Each row is a point. A path goes straight from each point to the next, and from the last back to the first. The post is the endless flat space through its rows: a point in 2 columns, a line in 3, a plane in 4, and so on, so that a path can go around it. How many times does the path go around the post? Going back the other way cancels.

Post:
[[ 0.27 -0.33]]
Path:
[[ 0.64 -1.69]
 [-2.12 -2.90]
 [ 0.40 -3.24]
 [ 1.41 -0.97]
 [ 1.85  0.55]
 [ 1.13  3.98]
 [-3.28  0.95]
 [-0.98 -1.07]
 [ 0.10 -1.87]
 [ 0.67 -1.75]
 [-1.47 -2.91]
 [-3.63  0.42]
 [-0.39  1.28]
 [ 2.26  2.22]
 [-0.74  3.38]
 [-1.24  0.35]
 [-0.88 -0.01]
 [-0.50  3.69]
 [-0.79 -0.04]
 [-0.99  0.03]
 [-0.69  3.88]
 [ 2.46  1.78]
 [ 2.08 -0.96]
 [ 0.79 -2.91]
 [-0.75 -2.40]
 [ 3.59 -2.55]
 [ 3.88  1.14]
 [ 1.95  1.02]
 [ 3.81 -2.42]]
Times around: 0

Post:
[[-1.59 -2.45 -1.30  3.58 -1.40 -0.78 -1.67  0.09]
 [ 0.40  0.42  3.28 -0.06  3.11  0.90  0.92 -1.29]
 [-0.65  1.92  0.35 -0.61  1.19  0.53 -1.47  1.63]
 [-1.49  0.61 -0.45 -0.52  0.95 -1.56 -0.48 -2.77]
 [-3.00  0.04  0.70  1.59 -2.33  1.51  0.25 -1.49]
 [-2.80  1.63  5.54 -2.95  4.36 -1.96 -0.82  2.10]
 [-1.39 -1.11 -1.86  2.98 -2.61 -0.74  2.11  0.53]]
Path:
[[-0.82 -2.34  1.50 -1.01  3.08  0.18  1.33 -0.52]
 [-1.55 -0.25  1.96 -0.89 -2.26 -0.06 -5.28  2.90]
 [-0.10  1.96  0.95  2.05  1.07 -0.37 -2.96  0.22]
 [-1.75  3.63  1.28  0.89  0.27  3.72 -0.39  2.13]
 [-1.36  1.83  0.81  0.46  0.55  0.45  1.10 -2.91]
 [ 0.59 -0.92  3.37  1.51  1.40 -1.12 -4.32  3.52]
 [-4.65 -0.79  3.42 -3.27  0.00 -1.74 -2.82  1.67]]
Times around: 0

Post, 13 rows:
[[ 1.87 -1.84  1.73 -1.94 -0.13 -0.34 -2.16  1.21 -2.44 -1.89 -4.25 -1.38
   2.44 -2.80]
 [ 0.25  0.62 -1.57 -0.66  1.15 -1.47  0.41  0.58  2.41 -2.32 -1.64  0.92
  -3.63  2.21]
 [-1.76  1.99  0.09  0.17 -3.43 -3.52  0.55  1.05 -0.53 -0.05 -1.52  0.17
   2.76 -0.90]
 [ 0.98  1.13  1.96  2.76 -4.13 -3.62 -1.06 -1.10 -1.15 -0.04  1.13 -1.07
  -0.66  2.95]
 [-1.87 -0.06  0.89 -0.56  0.99  0.14  4.53  4.89  2.62 -2.38 -2.56 -2.21
  -0.06  1.76]
 [-0.61 -0.21  0.01 -3.21 -1.67  1.24 -1.70 -0.40  0.22  1.56  0.47 -1.42
   0.38 -0.30]
 [-1.92  0.75  2.98  0.20  1.33 -0.69  0.18 -2.68  0.17  0.27  2.55  3.85
   1.61  1.11]
 [-2.66  2.41  0.12  1.20  1.58 -0.83 -0.06  1.14  1.02 -1.38  0.89  3.43
  -2.87  5.20]
 [-0.96  3.34  2.56 -0.50  3.08 -0.82  2.18  1.43  0.23  0.58 -0.75 -0.85
  -0.94  0.38]
 [ 0.32  1.30 -1.05 -1.64  0.85 -0.49 -3.85 -2.02 -0.53 -0.59 -2.53 -3.32
   0.96 -3.68]
 [ 2.22  4.64  0.96  2.18 -0.46 -0.32 -5.28 -1.47 -0.14  1.49  1.73  0.20
  -1.11 -2.59]
 [ 0.61  0.54 -0.90 -1.11 -0.25  0.16  1.17  1.29 -1.25  1.49  3.06 -2.19
  -0.23  0.43]
 [-2.96 -1.76  0.38  1.01 -0.30 -0.25  1.95 -2.64 -1.89  1.56 -2.26  2.74
   1.56 -0.27]]
Path:
[[-1.03 -1.01 -0.14 -0.65  0.67 -4.35  1.92 -1.04 -2.03 -1.96 -4.24  0.79
   3.00 -3.33]
 [-3.51  2.95  2.54  1.30  3.32 -0.49 -0.80  0.79  2.20 -0.75 -2.72 -1.93
  -1.35 -2.84]
 [-1.86  1.93  4.22 -1.15  1.55 -1.97  2.71  3.33  1.92  1.63 -5.65  0.75
  -1.02 -2.73]
 [ 1.28  1.42  1.69 -0.17 -0.09 -0.24 -3.21 -1.08  0.24 -0.48  1.17 -1.21
  -0.75 -3.27]
 [-1.69  1.79 -0.27  0.31 -0.25  4.86 -2.26 -0.51 -0.41  2.12 -0.71  0.87
  -2.44  0.11]
 [-1.07  2.31 -2.74 -0.43 -1.43 -0.75 -1.23 -1.56  2.02 -0.35 -0.89 -1.12
   1.57 -0.92]
 [ 1.67 -2.38 -2.66 -0.08  2.37 -2.10  0.46  2.38  0.89 -5.44 -4.89 -0.57
  -0.44  2.07]
 [-2.54 -0.74  1.93 -1.61  3.64 -0.32 -1.90  1.09  1.42 -2.68 -3.00 -1.89
   0.20  1.16]
 [-2.06  2.49  0.54  2.74 -0.38 -2.23  3.12  2.80  1.89 -0.73  0.58  0.63
  -3.11  2.00]
 [-0.41  2.08 -0.21  1.35 -4.87 -1.28 -2.21  0.45 -1.86 -0.74 -0.88  2.22
  -4.39  3.96]
 [ 1.43  1.28  0.43 -2.25 -3.37 -0.68 -1.77  0.06 -3.01 -0.73  0.11  0.13
   1.87  1.75]
 [-0.15  0.87  0.18 -0.13  5.15  1.06  2.82  3.25  1.61 -1.72 -1.38 -0.73
  -0.91  0.98]
 [ 0.53  0.34 -3.15  1.96  0.62 -0.41  0.79 -0.71  0.72  1.08  1.29 -2.85
  -0.57 -0.99]
 [-1.64 -0.33 -1.17  2.00  0.56 -1.03 -3.39 -3.27  1.09 -0.35 -1.86  1.43
  -1.28  1.57]
 [ 2.84  1.42 -0.35  0.55 -0.50 -1.84 -2.19 -0.25  0.45 -1.46 -2.55 -3.69
   1.20 -1.53]
 [ 1.30 -3.29  2.44 -1.33  1.93  2.62 -0.93 -1.42 -0.41 -4.40 -3.65  2.14
   0.86  0.49]
 [ 2.49  0.98  1.32  0.61 -2.40 -1.39 -0.14 -0.53 -1.56 -2.04 -0.17  0.73
  -1.37 -1.49]
 [-4.53 -1.16 -0.27 -3.36  0.35  3.10  1.36  0.83 -2.06  0.41 -3.00  0.34
   1.82  3.80]
 [-1.04  0.83 -0.81 -0.64  0.11 -2.10  0.76 -1.45 -0.24  1.56  0.44  3.50
   0.85  4.07]
 [-0.83 -0.01  0.42  0.26  1.80 -1.19 -3.11 -1.13 -0.12  1.15  1.96  0.09
   1.90 -1.16]
 [-0.47  2.16  0.88  1.69 -0.49 -2.12 -2.04  0.66 -0.13  0.16 -0.87 -0.99
  -1.23 -3.22]
 [-5.23  2.89 -0.82  3.69  0.23  0.47  3.19  1.65  1.96 -2.23 -3.98  0.77
  -1.12 -1.08]
 [-1.42 -0.36  1.68  0.54 -0.86  1.41  1.15  0.78 -4.47  1.94  0.71 -3.93
   0.33  2.54]
 [ 0.09  0.84 -0.62 -2.05 -2.72 -0.94  3.02  4.30  0.09 -1.30  0.83 -4.51
   1.47 -3.72]
 [ 1.97  3.45  2.91  0.46 -0.77 -4.12 -2.99 -0.31 -4.86 -2.59 -1.93  2.08
   4.60 -5.35]
 [-1.37  0.73 -0.41 -0.70  2.10  0.45  0.93 -1.01  2.14 -3.27 -7.29 -0.69
  -0.84  1.67]
 [ 3.60  1.26  0.48  3.31 -2.28 -1.36 -1.22  1.69  0.82  0.64 -0.65 -1.39
  -2.64  2.67]
 [-0.71  1.75  3.53 -0.01  0.88 -2.55  0.86  2.17  1.82  1.56  0.74 -0.93
   0.85 -0.25]]
Times around: 3
